Each row is a point. To make a cloud, some directions were put in groups of two or more. Within a group, all points are equally far from the middle, so they leave a hole (a ring in 2 directions, a hollow ball in 3). The other directions are filled evenly. Then the cloud was stretched, turned, moved and blurred a little. Count the holes, and give their numbers of directions, smallest first.
In the rows, 128 means zero.

Cloud (20 x 3)
[[112  49  93]
 [147 202 148]
 [181 123 169]
 [139 110 176]
 [ 60 123 110]
 [157 119  74]
 [ 88 101 156]
 [164  99 115]
 [154 150  86]
 [168 105 133]
 [149 136  74]
 [110  50  95]
 [ 99 102 163]
 [140  77  63]
 [148 143  79]
 [ 92  50 108]
 [ 62 106 134]
 [ 61 111 129]
 [169 184 118]
 [175 112 115]]
Holes: 1 (2)

Cloud (55 x 6)
[[160  97 152 177 177 161]
 [136 183 194 102 134 185]
 [136  77 195 141 161  72]
 [174 150 160 173 128  95]
 [109 148 115 159  83 134]
 [143 182 164 107 170 190]
 [213 126 123 127 154 174]
 [135 117 223 156 142 132]
 [179 144 163 128  58 199]
 [122 123 115  54 148 149]
 [174  81 198 123 147 164]
 [190  96 126 111 161 112]
 [ 87  42 123 137 170 118]
 [124 153 120 179  86 150]
 [146  76 100 140  91 143]
 [121 175  81 151 182 133]
 [ 81  95 149 129  87 117]
 [205 120 158 132  82 187]
 [ 75  63 176 150 116 127]
 [ 80 129 176 108  79 199]
 [158  83 123 142  90 216]
 [121  89 167 141  73 203]
 [ 42 130 129 111 154 136]
 [ 74  84 160 131  93 119]
 [163 126  88 101 121 234]
 [136 118  67 153 148 199]
 [203 144 111 123 170 169]
 [143 110  87  70 139 158]
 [109  50 140 136 128 196]
 [144 187 147  99 140 111]
 [114  98 190  86  81 133]
 [134 117 138  83 201 110]
 [ 63 120 133 119 206 119]
 [140 128 130  83 195 111]
 [128 131 119 180  89 133]
 [129 102 147 107  67 129]
 [150  91  90 175 115 153]
 [148 210 127 144 158 129]
 [ 95 100 210 163 148 109]
 [144 106 156  73 165 200]
 [118 152 145  58 146 133]
 [130 182 142 106 168  99]
 [204 139 182 152 109 161]
 [127 106  59 106 135 167]
 [ 95  83 202 161 152  94]
 [117  61 186 161 178 121]
 [190 122 134 157 182 166]
 [ 86 138 132  96  83 139]
 [156 183 117  84 149 138]
 [175 103 117 148 187  95]
 [170 208 167 141 122 161]
 [191 157 166 159 115 113]
 [100  74 170 160 102 178]
 [132 157 123 153  59 187]
 [174 180 111 134 186 166]]
Holes: 3 (2, 2, 2)
